Each row is a point. Each copy is the shape, with its points in the same order, turned, moved and blurred by noise. Is it also mirrored, or only turned?

Shape, 8 rows:
[[-38  55]
 [-58 -28]
 [-42  -1]
 [ -6  -8]
 [ 91 -24]
 [-31 -49]
 [  4  30]
 [ 42 -27]]
Copy 1 (8 x 2):
[[-60  18]
 [-25 -59]
 [-21 -26]
 [  5 -10]
 [ 92  40]
 [ 17 -59]
 [ -9  29]
 [ 55   9]]
Copy 1 is: only turned
Copy 2 (8 x 2):
[[-15  77]
 [-66   3]
 [-38  16]
 [ -9   1]
 [ 75 -46]
 [-43 -28]
 [ 16  33]
 [ 31 -32]]
Copy 2 is: only turned

Shape (10 x 4):
[[-69 -28  -6   0]
 [ 23  27  26 -12]
 [ 27  37  62 -47]
 [ 42  34  30 -45]
 [ -6  -1  -6  24]
 [-55 -38 -43 -12]
 [-53 -47 -35 -20]
 [ -7 -27 -23  -3]
 [-63 -66   2  14]
 [ 33 -36  -5 -10]]
Copy 1, 10 rows:
[[-13 -73 -16 -17]
 [-22  39  18 -33]
 [-63  43  26 -66]
 [-62  61   7 -41]
 [ -9  -4   6  11]
 [-33 -60 -39  13]
 [-46 -65 -31  20]
 [-27 -26 -14  22]
 [-22 -95   2   0]
 [-49  -2  28  25]]
Copy 1 is: mirrored
Copy 2, 10 rows:
[[ 14 -15  63 -30]
 [-36 -20 -29  14]
 [-70 -48 -52  -7]
 [-40 -42 -66  -6]
 [  3  -2  16  30]
 [ 61  -9  48 -24]
 [ 54 -25  44 -24]
 [ 28 -16  13   6]
 [ 15 -41  81  -5]
 [  9 -51  -9  32]]
Copy 2 is: mirrored
Copy 3:
[[-34   9  18 -78]
 [-25  24  36  38]
 [-62  22  72  53]
 [-54  21  33  61]
 [  4  13  16 -11]
 [-39  -2 -20 -73]
 [-49 -13 -14 -69]
 [-23  -9  -6 -23]
 [-17 -29  21 -89]
 [-20 -30   0  12]]
Copy 3 is: mirrored

Shape, 13 rows:
[[-24  11  -7 -10 -43 -29 -22   5]
 [ 67 -13  28 -21   5  26  35 -29]
 [ -8  24 -11 -32  -5 -16 -27  -1]
 [  6 -27  15  51   4  46  -1 -39]
 [ -2  10   4 -32  26 -18   6 -19]
 [  4  37 -29  26 -13 -22  23  -7]
 [  9   3 -22  39 -20 -33 -20  19]
 [ -5 -33 -11   1  -6  36   2 -40]
 [-25  43   6 -21 -17   5 -36  16]
 [ 42 -47  45  15  45  30  48 -26]
 [ 47 -18   0 -24  39  34  55  14]
 [-26   0  -5 -32 -24 -10 -12   8]
 [-21  23   3  19 -33 -22  21  11]]
Copy 1:
[[ -6 -36 -29 -21 -23 -13 -43   2]
 [ 48 -23  34  16   3 -39  52  -3]
 [ 30 -20  -9 -16  -7 -22 -52  -7]
 [-30 -13  32  29  -5 -23  26 -61]
 [ 31 -16  24 -18  24 -31 -26   1]
 [-11  21 -32 -16   5 -35  -3   4]
 [-20 -24 -58  11   8 -15 -19 -17]
 [ -2 -19  28 -19 -15 -11  15 -51]
 [ 14 -10  -4   6 -30  -7 -68   1]
 [ 11 -31  64  32  48 -21  61 -23]
 [ 58   6  29   9  40  13  44  -3]
 [ 10 -33  -3 -27 -16   6 -39  -2]
 [-29  -9 -19  -6  -9 -12 -16  27]]
Copy 1 is: only turned
Copy 2, 13 rows:
[[-27   2  -2 -45   4 -21  12 -15]
 [ 52 -56  47  26  -9  20  15  14]
 [  8 -11 -10 -31  29 -28   2  -4]
 [ -7 -13  43  28   1  50 -48 -13]
 [ 15 -39   5   5  44 -18  13 -17]
 [ -4  31   1  22   8  -6  28 -12]
 [-35  12 -18  10 -24 -21  -5  -1]
 [ 10 -28  15  -7  12  54 -20 -21]
 [ -9  10   9 -46  41 -28  -8  17]
 [ 11 -79  55  67  10  40  -6   6]
 [ 29 -61  11  46  25  34  27  44]
 [-17 -23  -3 -44  25  -6  14  -3]
 [-38  14  20  -3   9  -8  33  -5]]
Copy 2 is: only turned
Copy 3:
[[-29  27   0  28 -17 -14 -54   2]
 [  4 -51  32 -60  -8  -2   4 -23]
 [-35  14 -10   2   9   1 -57 -23]
 [ 30 -24  15  12 -40  53  15 -21]
 [-50  -9 -13 -16  10  10 -17 -28]
 [ -6  44  -4   5  -8 -21   5 -39]
 [ 12  23   3  48  12 -19 -16 -13]
 [ 11 -25 -21 -12 -43  33 -15  -9]
 [-32  40  13   4   4  24 -69 -15]
 [  0 -64  26 -35  -2  37  54  -5]
 [  6 -23   0 -71  29  14  27   2]
 [-34  15 -13   3  -8   2 -51  11]
 [-24  45  15  16 -18 -13  -6   0]]
Copy 3 is: only turned
Copy 4 (13 x 8):
[[-11 -14  -1 -23 -21 -34  24  28]
 [-10   0 -18  36 -38  64  28 -50]
 [-14  19  -1 -22  -8  -5  19  25]
 [ 38 -20  -7  11 -33  11 -50 -49]
 [ -5  24   6 -17  13  22  28 -18]
 [ 50   0 -33   5  -5  -9  31  13]
 [ 14  -1 -22  21 -10 -58  15   6]
 [  2 -24 -19 -20 -17  24 -30 -32]
 [ -8  10  12 -12 -10  -1   0  55]
 [ 17 -10   9  46  -1  54   2 -95]
 [ -8  -9 -19  46  27  66  22 -44]
 [-25 -14   2 -27  -1  -5  16  21]
 [ 30 -31   9   3  -5 -17  36  25]]
Copy 4 is: mirrored
